Every row gives one point. Examples show where two turns around zero, p and q, send a point. Write where each new point lands after one turn and then the other. Backwards means that the second turn is done in reverse. Each puzzle has new turns, and all numbers are rounded.
(in the rows, 128 means zero)

Turn p:
[165 101] => [104  89]
[110 127] => [126 146]
[108 156] => [154 150]
Turn q:
[ 88 142] => [118  87]
[117 116] => [141 118]
[127 126] => [130 127]
[180 127] => [124 180]
Where do these land?
p, then q: [142 108] => [145 111]
q, then p: [ 76 127] => [ 77 118]
q, then p backwards: [131 142] => [125 114]
p, then q: [145 162] => [139 164]
p, then q: [146 101] => [150 105]

Turn p:
[143 134 136] => [115 138 121]
[102 160 118] => [166 146 121]
[166  79 116] => [ 80 107 163]
[101 139 141] => [152 121 108]
Turn q:
[120 103 121] => [121 108 111]
[147 149 130] => [130 140 154]
[145  98  93] => [121  80 136]
[ 87 158 139] => [162 160 105]
[136  88 143] => [ 90 114 112]
[134 173 140] => [146 164 152]
Where do these land?
q, then p: [152 140 133] => [131 124 101]
p, then q: [ 67 134 151] => [103  78 163]
p, then q backwards: [156 128  99] => [159 146 146]
q, then p: [137 109 128] => [138 110 132]

Turn p:
[130 110 109  58] => [106  76 157  88]
[152 155 141 159] => [133 159  90 129]
[118 110 103 142] => [150 110 133 148]
[122 114 150 162] => [150 161 136 143]
[118 151 137 119] => [101 134 124 131]
Turn q:
[132  94 197 147] => [131  91 160 191]
[ 99 122 119 127] => [137 157 130 135]
[128 168 130 124] => [119 125  89 126]
[165 116 112 123] => [124 106 145  96]
[139 150 106  98] => [142 126 103  94]
[104 118 104 149] => [115 164 142 127]
Where do these land?
q, then p: [120 190 101 123] => [108  67 114 147]
p, then q: [135 102 127 109] => [151 106 134 134]
q, then p: [134  94 168 120] => [166 163 132 116]
q, then p: [109  97 136 142] => [125 166 119 132]
q, then p backwards: [142 157 108 146] => [141 160 136 106]

Turn p:
[140  91 149 118 135 149 103 132] => [102 127 139 166 118 120 108 148]
[108 130 151  97 148 144 123 110] => [112 126 113 131 136  83 111 129]
[ 96 113  79  95 136 119 124 161] => [143 156  88 106 112 148  86 150]
[159 161 148 156 152 133 119 155] => [164 145 153 160 151 120 157 132]
[129 101 134 145 159  90 128 162] => [122 186 156 127 132 145 120 135]
[129 156 145 172 124 159 139 103] => [137 104 141 132 115 102 182 119]
[161 173  78 157 104 111 150  89] => [142  97 102 103 151 173 190 106]
[137 111 127 101 101 153 155 125] => [121 104 111 144 104 134 106  97]
[ 92 116 141 112  94  95 111 115] => [109 107 148  83 133 127  93 137]
Turn q:
[158 108 153 115 148 133 120 169] => [145 102 122 118 140 129 157 175]
[105 143 151  95 118 112 123 127] => [118 140 121 105 146 154 100 139]
[145 127 138 189 136 179 114 107] => [141 110 142 197  88 137 142 123]
[ 99 152 114 114 132 105 142 170] => [118 144 136  99 142  93  96 153]
[134 151 112  93 108 119 155 135] => [110 155 153 100 156 124 133 124]
[143 155 116 170 145 108 131 103] => [131 123 153 123  74 121 124 105]
[106 110 132 109 111 106 161 127] => [133 169 104 107 143 125 126 123]
[115 117 109 115  83 106 115 118] => [144 135 122 115 162 130 108  88]
[147  89 127 152 171 185  91  97] => [113  74  98 188 102 139 165 121]
Where do these land?
p, then q: [106 115 106 138 100  90 128 136] => [104 121 128 139 170 154 133 146]
p, then q: [115 162 130 120 105 107 133 103] => [106 121  95 106 136 136 155 126]
p, then q: [123 103 156 152 116 132 143 108] => [140 162 106 130 131 152 108 125]
p, then q: [138 141 153 119 170 154 158 162] => [144 126 169 110  81 135 120  99]
q, then p: [164 120 134 120 119 170 139 152] => [139 168 147 141 112 118 145  95]
q, then p backwards: [114 160 103 159 114  92  79 127] => [107 129 165  92  74 129 143 150]
p, then q: [100 131  80 154 113 112 131  92] => [ 94 158 118 124 182 115 147 133]
q, then p: [156 131 142  95 179 179  86 166] => [126 191 150 135  58 133  96 130]
q, then p backwards: [170 119 145 113 159 127 142 128] => [121 132 102 174 123 131 120 103]
p, then q backwards: [ 86 141 121 136 107 101 118 108] => [145 140 127 100 145  85 123 147]
q, then p backwards: [136  85 139 100 126 144 152 126] => [148 148  96 139 164 124 128 107]

Turn p:
[151 144 120 148 113 163 157  84 125] => [159 117 126 160 162 163 132  97 126]
[126 102 112 116 167 140 137 161 142] => [ 96 122 124 129 101 152 127 158 157]
[ 87 149 125 154 165 116 163 142 158] => [132 105  99 156 116 119 170 177 132]
[125 147  98 108 139 105 142 113 140] => [117 110  93 140 146 108 119 129 145]
[104 148 144  95 113  96 146 122  87] => [140 109 145 103 152  75 141 118 151]
[161 113 134 124 166  87 129 122 116] => [ 69 127 135 123 158 123 135 135 121]
[124 121 178 133  92 151  97 130 151] => [152 178 145 127  93 126 140 101 106]
[118  98 111 130 160 155  87 130 111] => [113 125 116  79 109 171 122 134 124]
[100 121  99 105  97  94 151 147 154] => [127  99 118 152  95  79 103 130 144]
[157  95 114 154  96 150 101 129 122] => [132 133 151 126 115 163  88 109  94]
[156 171 174 141 103 153  99 128 102] => [171 185 156 112 163 132 132 122 111]
Turn q:
[ 48 159 133 158 141 124 124 127 123] => [125  82 116  81 126 150 152  73 128]
[153 149 119 130  88 154  97 193 139] => [ 64 146 128 170 128 128  96 103 158]
[183 133 123 155 141 144 121  93 141] => [156 117 177 161 141 103 113 140 127]
[142 100  87  91 113 130 102 150 110] => [ 98 161 127 135 112 135 140 166 171]
[133  84 136 135 158  96 100 110 105] => [165 112 114 106 105 102 122 163 157]
[122 132 164 109 145 110 169 152  98] => [149 150  85 129  93 134 129 112  94]
[103 109 156 110 129 153 173 145 138] => [142 173 100 109 150 143 126 104 105]
[110 131 138  90  99 159 128 124 124] => [110 154 134 112 134 173 113 132 121]
[129 144 102 128 128 104  93 126 180] => [ 81 103 151 115 142  89 135 140 128]
[137  98 132 145 110 113 138 127 112] => [147 122  99 145 139 131 125 146 140]
[136 160 124 152 172 134 134 110 141] => [149 110 165 129 121 102 142 100 111]
[140 136 123 132 111 115 158  79 125] => [150 108 139 144 145 146 143 156  95]
Where do these land?
p, then q: [136  89 148 161  96 154 148 124 139] => [166 115 127 150 147 162  87 122 128]
q, then p: [108 152 125 137 146 126  87 124  92] => [133 138 140 145  92 125 120  79 127]
p, then q: [130 110 105 174  80 150 170 140 164] => [158 100 120 174 156 132  83 123 175]
q, then p: [ 90 120 130 109 158 156 130 139  88] => [156 149 114 157 143 130 112  88 159]
q, then p: [ 99 133 126 103 151 124  93 117 132] => [129 141 135 122 106  98 127 102 161]
q, then p: [133  62 141 154 115 165 140 130 129] => [ 99 166  82 145 151 155 118 156 127]
q, then p backwards: [ 97 128 155 107 124 115 122 139  93] => [106 109 104 125 142 155  94 125 142]
q, then p: [107 142 134  88 138 122  99 120 115] => [154 140 141 116 104 107 116 106 155]
p, then q: [150 145  94 147 134  75 154 111 147] => [152 100 105 114 117 102 161 115 176]
q, then p backwards: [121 169 152 108 160 126 120 111 124] => [110  87 136 147  99 127 102 135 116]
p, then q: [176 155 116 130 135  92 132 158 167] => [107  81 117 124 106 107 141  79 154]
q, then p backwards: [189 131 109 119 100 131 142 123 145] => [169 145 138 155 126 104 155 156 152]
